Each wall is flat, endless, passes through zero and stands at right angles to its row. A trip goes straight from one point to another. List the walls that it crosses, first one first.
In the rows, zero is written as 128.

Walls:
(1): [140  99]
(2): [111  41]
(3): [155 102]
(4): [200 136]
(5): [136 106]
(6): [179 113]
(7): [141 123]
(8): [121 113]
(9): [145 101]
Trips:
[ 98 128] to [166 162] => 2, 8, 4, 6, 7, 3
[ 48 154] to [154 202] => 8, 4, 6

Walls:
(1): [202 168  98 102 204 161]
(2): [ 90 199 149 182 117  51]
(3): [128 155  72 111 151 143]
(4): [121 118 105 114 149  91]
(5): [100 162 118 131  71 131]
(6): [126 147 135 155 161  87]
(7): [138 106 131 130 139 137]
Trips:
[149  65  95 137  97 119] to [161  88 164  71 127 146] => 4, 1
[ 89 116  74 156 154  97] to [129  61 104 109  96 174] => 7, 2, 6, 4, 3
[157 124  71 108 158 186] to [173  52  60 111 142 113] => 4
[120 139  93  96 142 193] to [105 106 146 138 139 140] => 5, 1, 3
[176 182 123 102 127 137] to [102 128 118 147 164 180] => 5, 7

Walls:
(1): [133 104 141 163 175 141 112 180 142 136 111]
(2): [ 24 124 118 188 187 127 161 168  80 142 111]
(3): [ 83 150 175 131 158  84 165  84 114 114 138]
(4): [ 88 115 151 133 131 160 145  93 136 115  86]
(5): [ 68 160 172 136 192 163 176 138  77 184 139]
(6): [131 109 127 114 193 108 151 173 148 132 132]
(7): [164  45 103  82  96 131 150 142 205 116  89]
(8): [206 128  17 113 153  62 139 176 118  85  98]
Trips:
[173  56 179 144  98  97 114 110 168 122  98] to [140 154 169  91 170  84 138  80 115 118 163] => 3, 6, 1, 4, 7, 5
[128  71 138 115 131 155 104  82 115  92  92] to [115 107  76 166  36 153 167 160  86 163 116] => 2, 8, 4
[200  83 146  82  74  52 101 136 168 166 178] to [146 161 116 128  67 127 132 172 164  63 144] => 6
[137 152  99 144 141 176 131 190 136 188 134] to [165 137 147 173 165 117 144 171 174 149  59] => 7, 4

Walls:
(1): [140 111 136 164 114 110 155 101 114 144 134  93  69 136 157 160 149  89]
(2): [101 140 140  96 138 182 166 108 148 118 184 136 143  77 109 134 170 152]
(3): [143 113 137 128 113  63 111 106  95 107  86 102 171  66 199  52 153 182]
(4): [110 150 190 149 131 116 100 130 112  64 138 113 121 134 135  97 158  70]
(5): [ 71 146 157 110  99 113 151 138 127  96 138 105  90 154  96 144 100 140]
(6): [ 89 109  83  57 169 173 175 105 145  47  59 103 135 137 175 195 120 144]
(7): [111 114 153 107 116 108 127 120  88 103 109 122  73 101 164 157 103 159]
(8): [143 164  64 141 152 115 109 108 112 121 138 118 120 163 159 160  29 139]
(9): [ 87 169 189 140 124 103 175 111 176  73 133  99  92 146 114 119  80  98]
Trips:
[155 178 152 101  51 169 154 142 108 108 101 131 151  99 125 125  84 163] to [171 106  96 129 110 157 144 105  40  44 209 138  88 146  87 155 121  79] => 3, 4, 1
[138 118  89 172 225 114 147 152 131 113 228 132 121 102 129  99 127  89] to [129 144 112 108 113 165 164 136 168  74 148 113  92  87 134 211 125  89] => 6, 5, 7

Walls:
(1): [190 151 151 115  97 158 110 141 154 111 121 123 139 110 130 106 148 144
 163 107 130 158 129 141 137 119 167 168 162 122 129 102 103 130 106 158
 154 169 127 139 117 119 179 137 118 115 117 130]
(2): [167 156 159 165 146 165 162 131 154 124 121 113 100 135 150 140 130 114
 144 118 116 158 149 138 112 152  71 163 163 129 103 127 132 135 144 106
 121  94  91 145  87  96 129 136  83 136  88 114]
(3): [127 118 121 182 162 131 126 140 152 155  75 157 127 119 117 122 186 100
 127 153 105 104  92 193  98  82 111 126 152 116  68 121 177 172 112 157
  64 158 154  99  97 148 153 103 155 161 157 149]
(4): [ 90 102 117 153 101 113 174 113 100 158 104 167 123  90 128 141 140  97
 168 122 144 154 112 133 138 105 106  92 156  99  88 104 165 132 114 128
 167 155 102 164 162 137  96 126 142 103 108 164]
(5): [179 129 147 137 111 130  89 191 145 175  77 138 119 128 151 120 126 175
 140 120  59 193 157  96 117 153 123 108 158  70 147  94 165  85 107 120
 102 168 112 100 115 120 133 128 181  95  93 113]
(6): [122 196 156  89 112 128  83 119 122 174  89 168  96 118 146 159 126  72
 150 109  74 159 129 138 142 131 102 118 145 150 154 148 141 121 160 111
 140  59 116 168 100 137 130 113 109 140 131  99]
(7): [147 114 123 103 168 142 143 188 126 171 164 145 141 153 179 112 133 122
 114 121 124 127  81 135 108 117 151 128 160 114 122 126 139 155 128 149
 136 148 127 126 147 128 145 105 121 122 128 129]
(8): [195 116 185 125 128 154 138 111  98 115 134 124  93  92 126 123 146  91
 119 132 127  98  85 182 154  76 105 121 113 126 146 149  90  67 194 113
 142 105  87 154 123 127 149 152  39 126 114 144]
(9): [135  81 106 126 102 160 135 110 117 118  71 171 109 170 150 143  81  77
  61  71 138 113 173 131  67 152 123 108 143  93 166  86 147 249 145 115
 161 114 150 143  95 155 158 128 171  88 149 123]
(10): [ 79 174 144 136 142 187 153 117 149  87  62  93  59 122 159  96  97 156
 136 150 165 185 152 101 115 153  51 130 133 118 156 145 120 159  71 108
  80 141  99 125 101 176 134 127 214 115 108 152]
Trips:
[170 126 122 195 120 151 198 142 132 150 136  79  96 177  78 142 165 149
  97 192 135 101  94 106 115 155 149 176 114 122 109 148 131  93 147 146
 107 184 189 128 132 135 113 103 125  52  95 121] to [104 100 111 185 102  62  88 111 153 174 132 185  92  86  98 111 135  65
 156 204 128 124 114 130 159 111 140  99 128 129  91 103 130 148 137  96
  64  93 108 116 161 160 152 112 131  80 122 147] => 1, 4, 2, 7, 6, 5
[180 165  90 109 112 169 127 102 206 158 107  58 175 110 149 149 177  84
 119  78  94 149 113 167 163 157 155 157 150 140 151 152 108 134 139 123
 150 133 142 123 139 133 107 105 159 106  75 177] to [146 135  93 125 206  99 161 110  86  90 130 105  94 126 142 112 154 130
 129 118 126 163 104 134 147 155 110  85 176  78  99 161 145 113 164 105
 126 109 111 105 136  26 110 114 116 130 126  82] => 4, 1

Walls:
(1): [135 149  94 167 249 112 144 147 115 213  90  96 152 199 128 144 144  57
 163 115 194  68 120 134 142 128 127 111 163 155 108 165  88  99 103 177
 189 131 131 152 149 124  93 116 146 160 170 164]
(2): [171  79  78 156 140 124 134 109  90  60 122 135  96 133 138 132 127 195
  65 172 126  40 164 112 204  98 167 104 156  82 128 131 188 108 133  78
 165 164 136 165 156  95 145 159 153 149 178 138]
(3): [155  72 145 100 134 156 138 112  93 136  90  98 167 131 126  95 178 132
 111 172 104 163 136 133 108 104 179 162 164  91 105 168 146 132 201 137
 177 104 134  73 169  68  90  87 137 136 147 171]
(4): [136 115 108 118 151  61 119 139 123 131 158 138 124 106 123 202 122 158
 114  93 180 174 141 132 110 127 112  79 103  76 115 119 122 124 144  78
 170  80 103 123 124  88 117  38 126  85 186 149]
(5): [100 121  96 139 165  80 175 149 116 129  98 166  95 188 152  61  63 137
 137 144  83 159 132  80  74 131  65 154 105 158  99 136 128 167  86 123
 156 109 173  90 114 169 174 119  92 129 122 166]
(6): [ 90  59 131 145 136 108 128 118  81 109 160 136 109 223 147  86  85  93
 160 131 154 138 149 122 132 124 166  79 142 184 133 149 194 103 124 188
 128 107 143 175 101 166 152  99 118 102 144 143]
(7): [154 154 173  85 139 153 128  99 138  88 148 156 146 107 113 108 142 134
 101 112 206 181 173 109  89 164 152  73  41 153 149 137  80 106 104  65
 123 119 132 112 132 136 133 150  74 148 191 123]
(8): [152 177 114 154 119  92  96 169 134 130 177 136 136 104 175 114 132 105
 100  98  89 106 143 114 125 104 156 130 144 139 136 125 131 119 133 122
  67 107 166 123 147 118  96 185 165 171 102 208]
(9): [102  65 100 119 143  74 115 121 139 143 175  79 126  80 122 134 164  90
 176 129 136 160 229 115 160 131 171 159 120 110 109 164 164 133 121  98
 123 166 119  46 134 161 146 179 113 147 165 106]
(10): [158 171 146 115 132  53 194 144 122 158 114  98 118 146 174 103 163 166
 112 111 162 144 120  87  91 146  87 170 108  79  82 198 123  91 224 115
 104 142 138  83 161  89 116 101 160 169 110 116]
(11): [155 160 118  65 198 115 121 167 115 169 145 114  75  63 157 109 172  91
 157 127 172 168  88 204 145 142 139  98 148 130 140  97 133 166 127  87
 149 129 131 128 107 148 185 156  86  80 102 178]
(12): [117 137 141 161 144 142 142 103 191  88 142 139 126  80 121 128 156  98
 139 190 190 175 169 121 190 173 127 161 149 137  97 112 133  71  99  65
  88 104 137 168 176 170 107 159 127 157 145 155]
Trips:
[137 169  66 153  88  88 122 177 107 136  64 139 121  60 151  93 123 202
 139 102 166  99  95 151 122 146 139 155 120 146 186  87  95  53  90 115
 120 114 158 129 131 120 106 130  68 117  31 117] to [164 195 177 158 157 171 102 120 109 140 164 127 102 129 188 150 141  99
 136 117 117 111  74 140  62 148 132 185 118  42 148  70  98 202 150 148
 109 149 151  86 140 166 107  93 107  51  94 124] => 5
[124 109 115 110 117  57 101  90  45 107 153 110 144 181 162 135 130  92
 145 144 111  60  57  82 155  95 138  44  66  90 141 145 123 139 191 128
 137 116  82 118 130 113 124 159 196 129 156 124] to [115 123 158 139 105 129 117 120 165 104 167 160  72 160 100 153 202 174
 193  36 217 150 132 109 113  65 114 117 139 144  97 159 203 148 127 190
 174 125 100 174  69 138 139 114 118 200 133 165] => 9, 3, 8, 7, 2

Walls:
(1): [149 177 157  88  70 130 132 166 125 127 148 144 135 151 114 128 134 119
 134 153 113 109 102 130  97 161 143 174 105  85 104 114  89 174 187 151
  80  98 139  88 170 193  51 112 126 105 125  48]
(2): [107 115 146 142 152 200 136  94 151  20 133 173 174 134 123 185  54 103
 120 143  78 100  56 135 169 152 157 166 125 129 160 117 129  78 175 174
 151 107 105 150  90 113  82 100  54  73 133 146]
(3): [119 115 125 119  99 137 116 108 137 107 125 141 121  96 109 152 120 144
 121  89 137 140 143 145 110 185 125 138  39  76 141 234 104 119 166 107
 137 179 127 148 134 124 100 159 145 134 116  97]
(4): [100 104 127 174 128 168 160 106 108 152 130 150 138 129  92 141 151  92
 139 160 113 131 138 106  86  99 121 159 124 105 161 143 100 169 146 133
  68 100 150 177 130 160 150 115 183 160 156  83]
(5): [170 123 136  96 172  95 117 113 134 118 128  91 116  50 108 214  75  72
  83 137  90 153 161  64 181 113 144 133  84 179 140 108 113  83 133  87
 116 143  90 153 111 170 138 119 199  97 117  87]
(6): [ 83 123  96 141  79 150 174  83 148 132 117 149 146 130 112 123 157 128
 124 131 178 125 163 149 129 201 188 133  87 143 106  82  56 103 126 127
 119 116 117 137 158 186 135 152 151 108 116  61]
(7): [ 62 183 168  90 166 167 128 112 117 124 116 151 139 175 171 135 133 126
  76 131 107 142 102 220  52  85 108 100 162 168 149 101 125 163  87 155
 195 128 134 107 149 140 131 145 139  89 109 179]
(8): [165 150 132  44 158 168 147  83 136 162 133 147 141 137 167 204 197 206
  88  63 102 134 213  50 153 146 135 136  57 184 142 122 128 101 126  77
 139  79 124 163 139  74  84  93 121 109 150 130]
(9): [114 119  96  82 119 119 118 127  52 132 135 152 140 140 167 155 116 192
 125  61 170 131 139 175  94 177 163 119 131  94 124  83 144 101  99 146
 178  91 100 149 130  78 149 154  96 143 147 146]
Trips:
[105 110 137 140 149 213 140  80 122  93  52  91 152 131  93 176 127 119
 161  94 123 135 116  68 113 213 154  72 123 108 119 172 142 163  88 132
  80  76  93 121  64 106 126  99 129  82 158 203] to [168 201 123  91 154 152 155 140 145 146 128 201 110 161  63 131  77  78
 125 178  83 176 139 101 111  31 186 174  80 190 109 150 205 171  98  79
 128 136 102 130 128 109 132 150 149 134  62 154] => 5, 9, 7, 3, 2
[ 99 119 172 114 158 122  95  73 125 176 152  55 126 134 109 134 167 131
 154 145 138  66 170 201 152 145 139 122  77 105 114  83 157 179 147 151
 162 169 131  51 109 183 107  92 136 133 130  99] to [135 134 107 118  72  70  45  98 137 137 120 133 175 143 140 160 101  86
 210  93  77 119 149 108 104 125  95 164 158 105 135 144 126 109  71 140
 153 145 146 136  91 163  91 126  85 181 168  69] => 7, 6, 9, 4, 2
[159  69 192 141 102 162 171 143 140 144 111 127 162 170 132  95  98 139
 180 145 159 130 119 172 126 168 138 146 158 169 145  99 156 126 158 157
  90 117 201 118  82  43 183  65 107 178 110 156] to [143 156 187 135 101 111 131 159 154 122 127 157 154  94 110  77 131 121
 114 101 129 154 108 170 111 108 222 159 188 121 174  87 128 161 163 227
 153 134 117 145 145 136 172 114 111  48 127 154] => 7, 4, 1, 6
[115 163 151 167 114 166 137 173 105 213 137 174 143 104  81 124 120  53
 160 102 119 132  86 102 139 127 100 123 155 103 143 130 149  83  54 143
 192 118 116  83 101 156 114  78 117 153 145 117] to [157 145 106 110  72 107  38 149  75 107 116 127 135 181 123  73  51  55
 117  87 130 124 140 159 107  98 125  89 126 149  96 138 154 114  75 154
 162 174 123 106 130 151 156 120 147 151 105 155] => 2, 4, 9

Walls:
(1): [143 126 166 152 115 101 108 154 143  75 173 176 127 163 149 182 190  59
 161 150 117 123 145 126 137 131  88  89 139 158  97 119 106 143 105 130
 158  96 205 137 119 118 180  96  86  23 127 177]
(2): [176 110 114 163 139 184 149  64 116 145 154 147 211 157  66 159 129 121
 149 141  62 151 108 206 112 137  96 168  52  57  72 118 118 125 166 116
 118 121 122  74 184 157 121  94  91 125 102 121]
(3): [ 62 157 106 141 105 190 159 160 176  80 130  81 119 110 122 202 177  76
 186 131 148  99 179 149 163 102 160 125 144 166  86 129 166  96 193  78
 133 110 107 153 213 108 144 203 120 173 114 134]
(4): [ 87 119  89 141 132  91  84 158 134 113 144 187 152 157 143 143 145 133
 104 103 171  87 172 131 127  81 151 160 134 191  77 121 167 192 137  56
 116 118 178  88  92 124  83 142 105  95  47  64]
(5): [ 89 169 105 165 131  86 122 107 114 102 133 178 164 131  83 109 174 199
 136  71 103 167  91  63  80 103 134 153 146 159 130 177 165 169 183 109
 152  76 160 119 116 148 154 201 166 120  74 108]
(6): [163 143  93  87 132 184 139 101 153  90 121 118 119 140 187 152 156  99
 101 106 116  89  28  78 144 108 128 154 155 149 103  93  39 134 158 138
  96 161  88 120 110 174 193 137 186 173 159 143]
(7): [ 61 135  72 173 167 147 114 141 120 134  95 169 181  72 161 162 158 129
 136 183  92 197  82  77 182 139 182 145 171 118 122  94 125 141  97  93
 126 176 109 150 153 149  91 123 168  96  99 132]
(8): [142 182 164 110 148 186 160 177 198 129 169 131 139 118 113 129 212 109
 130 104 146 101 136 157 106 191 113 143 178 141 125 183 143 114 117 166
  67 140  99  94 111 158 152 116 122 184 151 138]
(9): [174 140 176 122 110  98  89 124  56 103 114 154 134 141 127 132  97  71
 150 135 201  69 164 133  95 113 119 137  90 149 169 121  50 124 114  57
 147 105 131 190 108 103 168 154 133 124 114  63]
Trips:
[ 26 139 129 158 111 210 193 158  57 103 122 170 136 147 110 131  99 109
  20 141 149 162 124 114 157 117  98 159 129 136 139 157 176 222 132  79
  61 120  95 100 129 169 172 125 139 212 159 169] to [ 93  96 149  93 127 129  65 113 141  82  53 176 124 150  78 195 139 156
  75 193 136 183  79 143  71  98 126  58 152 168 175 132 138 110 124  99
 133 106 104  66 124 159 127 130 125  87  68 155] => 8, 3, 1, 6, 2
[144 200 116  95 183 116  80 117 104 175 110 149 177 131 127  93 111 120
 139 143 100 103 137  87 181 167 118  86 125 145 163 142  99  69 124 129
 120  38 114 102 114 126  93  79 103 145 106 143] to [118 144  92 160 206 139 160 100 129 106  90 154 185 105  64 204 156 138
 155  91 143  84 142 123 173 123  91 117 106 136  97 114 130 178  89  72
 150 159 142 122  87 157 114 153 122 184 100 106] => 5, 4, 3, 6

Walls:
(1): [127 152 137 127 122 145 115 130 144 125 126 118 148 129 101 126 137 126
 133 165 211  97  85  83  41 106 143 148 125 125  66  94  67 117 103 110
 188 116 159  87 125 149 209 138 169 123 127 140]
(2): [152  72 189 103 156  70 216 116 166 160  97 132 133 126  70  87 131 195
 175 168 208 164 124 125 154 125 161 139 128 179 116 144  91 136 171 181
  80 101 158 176 143 101  74 145 105 110 155 166]
(3): [139 118 138 130 127 170 159 168 111 149 175  44 114 143 136  81 106  95
 123 159 123 158 141 180 129  91 180 113  96 121 101  97  79 192 119  77
 134  99  89 112 112 115  92 133  75 172 136 172]
(4): [108 114 132 101 180 100 106  98 180 121  81 116 170  73 146 131  70 118
 135 141 124 113 158  96 181 137 174 104  75 125  67 178 122  64  87  93
  75 137 112  95 150 117  75 146  57 139 162 175]
(5): [108  71 181 170 153 142 103 132  88 132 112  69 163  88 126 134 129 135
  89 188 138 148 191 129  97 126  95 105 136 131 126 155 198  82 147  71
 165 105 126 187 152 173 162 136 133 137  91 115]
(6): [118  93 118 170 160 130 127 125  92 210 177  65 140  86 123 180 123 169
 140 118 142 126 191 177  93 102 242  73 155 128 125 120 135 102 134 118
 125 176 149 158 159 158 144  98  67 125 162 118]
(7): [101 137 197 128 150 119 120 110 111  77 123 162 154 146 118 131 125 150
 101  89 115 105 101 148  65 183  66 178 142 192 108 105 141 100  94 125
 142 104 129 165  79  77 126 155 144 101 201 156]
(8): [211  60 105 118 153  81 128 150 114 103 110 166 170 102  58 131 125 132
  95 191 193 150  90 101 129 131  78  81 139  93  95  85  92 156  90 152
 141 105 152  99 165 132 137 125  70  73 153  96]
(9): [126 154 154  96  71 149 179  46 177 183 166 157 127 126 108 154  66  93
  88 174 130  83 184 104 185 150 112  48 160 144 129 102 189  92 103 162
 171 138 138 152  10  90 152 114 140  94  61  79]
Trips:
[200 199 116 176  92 158 103 190 127 127  71  89 169 108 157  75 147 122
 148 187 136 108 135 157 168 112 138 149 108 159 126 126 109 171 112 156
 149 161 120 120 152 112 112  89 134 121 178  81] to [108  97  99 145 146 183 105 205 158 185 115 136 115 126 133 111 126 143
 106 142 134 159  61 171 111 106 132 158 118 168  98 121  86 156  95 117
  98 116 107 153 171 101 134  92  61 201 109 115] => 6, 2, 4
[177 177 135 113  92 132 115 167 141 131  80 107 136  85 185 180 105 185
 147 101  98 131 184 113 183 168  51 132 161 142 125 119  66  68 120  78
  84 133 143 104  92 109  94 123 141  77 108 118] to [116 132 116  85  71 140  72 116 169 130  82 128 129 205 159 153  75 105
 166 108 128 163  86 156 143 151  98 106  91 125 160 102 163  97  89 119
 127  97 158 155 179 105 133 169 151 139 138 145] => none
[156 102  73 142 152  90 115 133  77 189  89  89 101 129  54  70 140 119
  82 148 158 157 153 161 158 111  98  92 115 204 155  94 129 147 138 112
 136 106  61  97 136 106 167 173 172 189 132 129] to [108 154 116  29 166 121 153 142 103  84 121 202 194 129 169 172 109 106
  98 139 114 168 162 121 129  98 127 157  72 116 129 123  98 110 143  94
  88 147 159 104 107 118 123  66 106 182  98 158] => 4, 2, 5, 8
[168 133  59 135 125 161 173  41  66  85 135 132 168  94  64  83 131 163
 185 182 116 131  89 164 124 114 146 166  73  47 108 102 120  97  96 116
  97 166 116 117  83 103 135 154  94 152 166 101] to [209  93 148  63 101  97  67 121 159 171 147 171 104 117 145 138 151 199
 159  74 167  80 114 156 143  84 154 126  99 110 143 179  73 103  69 142
 129 117 129 135 176 128 131 169 147 163 128 186] => 3
[163 135  46 148 113 110 108  76 122 114 131 212  68 102 127 200 150 112
 154  95 100 151 125 146 116 138 106  97 201 137 171  27 116 133  79 112
 133 130 141  96 139 139 178 104  78  66 118 100] to [ 86 141 113 157  85 134 119 175 111 189  78  39 175 206 177 136  83  78
 104 107 219 128  97 188 142  85 119 148 142  78  77 105 155 111 185 110
 159 134  78  94  53 113 105 194 115 178  73 141] => 1, 3, 8, 5, 6
[ 94 124 126 107  95 152 112 173  95 156 119  74 184  70 121 155 173 107
 113 102  65 122 154 132 155 123 136 163  59 112 169 141  85  75 207  58
 120 130 168 168 103  91 182  90 151 126 162 126] to [202  12 127 121 221 168 140 117  70 141 153  77 117 188  99 111 140 108
 169 148 106 200 164 101 138 137 172 182 131  56 167 112 170 129 128 116
 129 136 186 119 145 162  83 135 184 108 191 160] => 4, 2, 8

Walls:
(1): [145  59 144 131 124 116 186  81 131 106 104 167 141 178 169 168 133  98
 143 142 165  92 104 200 148 154 117 133 207 143 140 164 114 105 134 138
 122 101 112 167 103 133 113  77 161 151  84 119]
(2): [151 150 144 146 189 122 198 156 196  75 168 109 119 156  97 118  89 115
 108  99 130 197 103 133 121 156 137 160 167 152 130 181 105 114 170 123
 115 130 153 181  96 124  78 115 132 114 147 142]
(3): [135 124 127 164 116 140 112  82 116 140 167  97  95 117 152 124 153  63
 106 145 182 120 118  87 129 150 123  85 159 154 123 142  74 108 144 126
 135 113 107  72 102 125 160 127  80 101 145 111]
(4): [ 76 128 111  52  96 151  98 141 130  97 106 107 120  96 103 135 151 148
 141 107 146 107 141 182 137 203 118  71 199 127 173 205 149 117 114 142
 118 161 118 110 110 109  98 147 145 160  67 111]
(5): [157 150  67 113 139 142 165  88 126 126 163 111  93 155 132 151 122 168
 179 154 140 152 157 111 122 118  90 113  94 143 133  78 113 146 155 118
 101 167 168 145 148 124 110 149 119 142 107  96]
(6): [ 48 150  64  84  94 103  88 122 166 114  92  94  97 117 102 100 111 114
 159  80 107 176 142 107 171 135 100 149 124 169  80 159 132 142 103 139
 137 159 109 128 144 174 125 151  75 117 186  80]
(7): [143 168 105 153  81 140 134 136 107 162 149 134 100 146  90  57 141 204
 211 157 126 110  98 162 131 158 145  94 137 173 185 104 189 123  94 138
 145 134 143 130 167 171 173 141 126 140  83  92]
(8): [122 104 194 191 107 140 171 145 106 138  80 115  83 141 118 111 141  82
 107 124 108 116 127 114 114  87 138  84  93  98 116 149 119  98 133 165
 114 150 151 143 140 134 131 121  29 139 140 186]
(9): [143 131 144  81 129 103 154 112 137 143 111 171 137 133 118 127 106 136
 183 107 129 138 132 133 159 165 174 127 142 124 152 123 134 127 151 117
 129 161  94  86 122 148  74 103  89 170 142 123]
(10): [119 128 145 143 136  72 126 148 103 119 189 139 116 137  70  77 129  94
 105 166 163 158 122 139 184 156  87 130 167 143 134 142 134  76 110 142
 136 123 140 129 172 104 143 109 153 129 118 116]
Trips:
[121 164  74 151  49 103 104 109 155 150 138  82  95 100  61  90  90 179
 135 123 134 106 113 151  91 132  83 121 141  94 110 137 135 195 142  86
 159 127 135 101 131  98 113 102  83  79 158 122] to [122 132 127 165 118 182  40 136 116  98  95 119 150 126 115 110 134 131
  77 148 112 171 134  33 221 150  85 156  99 206 106 119 118 114 134 151
  90  51 165 182 109 161  91 121 100  69 105 120] => 10, 4, 2, 7, 5, 8
[ 83 142 132  82 145  96 119 151  97 130 129 151  92 135  81 155 149 190
  92  80  80 110 135 111 111 140  84 145 109  98 145 116 129 132 124 200
 118  80 141  69 136  86 126 119 155 152 190 140] to [127 134 102 126 192 144 207 101 143 161 123  98 185  98 156 120 105 142
 133 139 138 169 122 135 109 168 110  49 126  34  99 115  88 125 117 100
 133  92 127 107  91 105 198  80 160 143 102 105] => 6, 10, 5, 3, 1, 2, 4
